Each row of a before or after table is a point. One or more steps were done to the points. Then noise was added and the rows were shuffled. The steps act on columns, c1 being the first. Write out the steps. A step turns or swaps two columns, mirrors them in a line or flattens them onto one, adds a multiple of one to another, or multiplies or shifts one. Angles are multiples of 10 degrees, from the lower column toward the higher: turns from -170 to 170, lines from 10 to 170 but not 90. Use the fewest steps. Two steps may share a column if one is a turn and the other turns, adds or multiplies; they go together, in the order done. Otherwise the lowest column goes first.
In the rows, zero is written as 128.

Before:
[[ 84  96 124]
 [ 94  59 128]
 [144 145 136]
 [181 159 117]
 [ 84 159 187]
 [ 92  91 135]
 [111 187 127]
 [ 65 119 152]
 [117 150  97]]
After, 9 rows:
[[125 101 124]
 [133  88 137]
 [108 117 148]
 [121 156 186]
 [224 161 119]
 [153 155  94]
 [132  61 126]
 [152 189 129]
 [184 149 136]]
Steps: shift c1 by 40

Before, 14 rows:
[[104  85 148 120 122 183]
 [172 136 137 193  76 157]
 [145 158 161 124  62 139]
 [ 97 150 150 123 121 100]
 [146 103  71 117  75 117]
 [175 100  72 117  77 175]
 [ 91  84 105 123  75 115]
 [106 132  75 183 142 182]
 [ 92 130 109 120 128  97]
 [126 116 116 175 140 140]
 [157  82 107 175 117 160]
 [101 124  89 142  94 127]
 [127 132 116 123 118 108]
 [115 111 158 189 115 109]]
After (14 x 6):
[[135 115 106 175 114 140]
 [134 131 109 119 122 108]
 [144 132  17 183 113 182]
 [ 97  86 127 118 127 184]
 [ 90 150 123 120 124 100]
 [121 157 200  91  73 139]
 [200  99 103  94  89 174]
 [132 124  34 123  92 127]
 [115  85  46  98  87 116]
 [ 99 111 159 175  86 110]
 [178 102  64  91  87 115]
 [163  81 132 164  95 162]
 [114 130  52 123 132  98]
 [155 138 200 159  50 157]]
Steps: turn c1 and c3 by 40 degrees; multiply c3 by 2; turn c4 and c5 by -30 degrees

Before, 8 rows:
[[137 119 150 159 124 162 136 143 142 133 130]
 [163 118 133 141 121 151 119 141 164 101 114]
 [167 148 130 143 113 123 140 146 157 167 130]
 [128 144 132 131 139 122 162 161 178 142 127]
 [131 103 165 135  90 141  94 150 152 102 135]
 [123 124 142  70 178  80 159 125 122  79 199]
 [155 132 135 160 135 112 119 177 140 139 119]
 [ 95 114 120  81 128 157  97 132 126  79 174]]
After (8 x 11):
[[ 91 125 143 113  92   8 161 124 159  60 203]
 [114 110 165 149 141 163  96 150  88 121 127]
 [137 122 130 168 113 185 119 140  97 109 115]
 [156 133 137 157 118  91 120 175 125 145 118]
 [138 121 148 152 126 210 136 144 114 149 132]
 [185 151 129 136 120 114 141 147  94 136 125]
 [ 72 109 121 113 128 202  96 134 127  80 177]
 [136 143 130 120  86 117 163 160  98 139 125]]
Steps: turn c1 and c10 by -40 degrees; turn c4 and c10 by 50 degrees; turn c5 and c9 by 140 degrees; multiply c6 by 2.5

Before (12 x 18):
[[ 96 149 217 124  78 119 179 160 150  84 119 175  93 122 186 147 102  57]
 [ 99 165 201 168  62 107  92 126 131  55 159 108  62 118 169 102 178 100]
 [122 192 100 144 143 162  92 117 135 123 141 127 186  52  98 112 161 120]
 [165 103 152 101 170  97 105 164 102  70 142 109 161  99 130 156 165  76]
 [135 132 132 113 104 125 157 133  94  92  98  83 175 128 129 137 142  77]
 [196 128 135 138  88 125 103 166 117 137 103  87 164 146 200 158 109 101]
 [114 134 158  81 156 139 132  88  90 115 138 112 159 136  97 163 105 107]
 [108 170 138 126 133 118 214 123 150  94 176 114 187 110  81 143 154 109]
 [115  96 165  89 210 156 118 112  85 163 116  56 133 120 230 184 173 120]
 [118  64 146 122 177  98 192 179 106 115 142 128 140 124  75 134 133  93]
 [102 116 164 114 133 123 144 155 156 135 113 106 131 160 109 138 127  45]
 [156 146 180 128 158  48 141 135  63  91 132 135 162 105 165 158 131  71]]
After (12 x 18):
[[188 145 184 124 157  50 137 132  67  92 135 135 162 126 159 158 130 105]
 [130 169 141 125 131 118 214 123 147  97 176 115 189 146  85 140 154 101]
 [146 151 214 122  74 117 177 161 151  84 110 177  95 140 194 149  99  53]
 [132 193 127 148 144 162  99 118 133 122 188 128 185  70  98 115 156 117]
 [118 164 202 171  60 105 111 130 129  55 136 113  63 161 176 102 180  87]
 [196 131 128 141  88 123 108 166 113 136  97  85 164 123 178 156 113 152]
 [124 101 163  93 212 157 101 116  82 164 113  54 131 124 231 187 174 113]
 [167 133 134 108 108 124 151 132  96  93 105  84 174 113 128 138 146  98]
 [132 135 156  85 155 136 107  89  91 116 126 114 157 147 104 165 106 102]
 [182 107 165 100 171  98  89 167 100  69 152 110 160 123 117 155 165 113]
 [162 115 155 115 131 125 137 153 155 133  94 102 130 151 117 141 124  52]
 [141  63 147 119 173  96 192 176 109 115 140 128 137 139  78 132 130 104]]
Steps: add -0.3 times c1 to c15; turn c1 and c18 by 40 degrees; turn c3 and c14 by 20 degrees; turn c11 and c14 by 40 degrees; add 0.5 times c4 to c7

Before, 14 rows:
[[189  85 162  62 108 170 159 131 146 102 101  90  92  98 137 120 144 106
  165  98 130  84  84 154]
 [129 155  93 145 175 117 114 148 157  75 135 127 140 114 154 172 107 134
  159 136 139  78 146 132]
 [115 154  81 172  84 166 135 114  53 132 187 119 166 205 157  86 182 121
  187 135 142 125  91  80]
 [190 155 104  82  98 136  85 152 150 151 111 172  72 133 133 144 141 119
  100 172  72 114 138 157]
 [155 129 146  72 179 127  88 120 147 160 180 183 151 125  88 108 109 129
  140  99 121 122 116 107]
 [ 96  84  87 128 194 115 126 121  64 167  93  71 138 127 117 131 181  90
  115 114 144 133 112  84]
 [156 127 116  98 105  80 176 170 128 152 125  69 136 174 154 135 164  59
  108 165 146 135 183 138]
 [115 135 149  93  87  98  77 156  84  97 149  75 136  98 107 174  85 137
  116 120 169 136 190 113]
 [179 105  86 165 160 100  95 127 153  59 158 162 149 164 137 100 154  93
  152 187  74  97 189 144]
 [155 153  73 153 189 135 156 106 156 114  91  93 115 199 168 112  78 137
  212 192 132 105 120 174]
 [165  97 141 173 186 129 105 162 130 123 144 132  93 182 113 177  84 104
  155 114 146 145 143 100]
 [ 88 152 175  94 135 152 113 106 125 144 196 129  85 181 168 161  85 130
  158 110 110  70  95 121]
 [123 153 138 129 124 115  60 113 107  83  88 118  99 160  72  81 172  63
  113  88 125  90  94 141]
 [146 172 141  78 120 152  83 141 134 126 131 121  97 104  65 176 169  28
  162 159 134  93 111  77]]
After (14 x 24):
[[131 154  90 139 186 136 113 131 160 152 177 149 139 106 146 178 101 122
  157 139 152 139 141 138]
 [157 117 113  92  91 168 169  65 124 142 108 161 142 171 152 140 164 197
  105 164 164 117 183 143]
 [108 147  84 177  79 115 131 118  63  68 143 115 166 203 163  86 185 141
  185 131 161  91  81  73]
 [155 154  77 157 159 100 154  94 154 153 125 104 119 199 166 115  77 122
  219 187 145 152 120 172]
 [146 169 144  84 195 108  90 112 131 110 121 133  99 110  62 174 168 227
  168 159 143 104 109  80]
 [180 103  90 163 163 150  98 162 154 134 198 126 146 161 139 104 154 163
  151 188  15 135 184 144]
 [ 96  81  83 130 179 126 124  70  62 141  73 123 130 119 108 126 189 171
  111 119 166 175 106  87]
 [190 149  99  77 112 118  95 177 148 135 111 153  74 133 140 139 137 137
  105 172  18  84 142 158]
 [166  94 136 176 158 146 104 136 135 120 135 162  91 182 115 176  88 147
  149 119 169 177 145  98]
 [121 157 140 134 193 112  58 122 101 185 156 105  99 168  67  86 176 191
  111  85 130 102  92 135]
 [187  85 164  64 140  75 162  91 149 135 135 135  88 102 131 118 142 146
  163  96 119  84  83 158]
 [165 120 144  70 198 159  93 184 155  75 118 112 150 126  94 110 107 126
  131 102 113 170 119 114]
 [ 90 144 171  98 149 141 111 127 126  61 131 114  81 185 170 159  85 122
  155 111  87  94  91 123]
 [114 131 155  90  98 160  81  75  86 139 166 160 136  99  99 173  84 116
  127 116 215 106 190 112]]
Steps: turn c5 and c22 by 50 degrees; add -0.7 times c15 to c5; turn c10 and c11 by -70 degrees; turn c6 and c10 by -150 degrees; swap c8 and c12; multiply c18 by -1; multiply c21 by 2
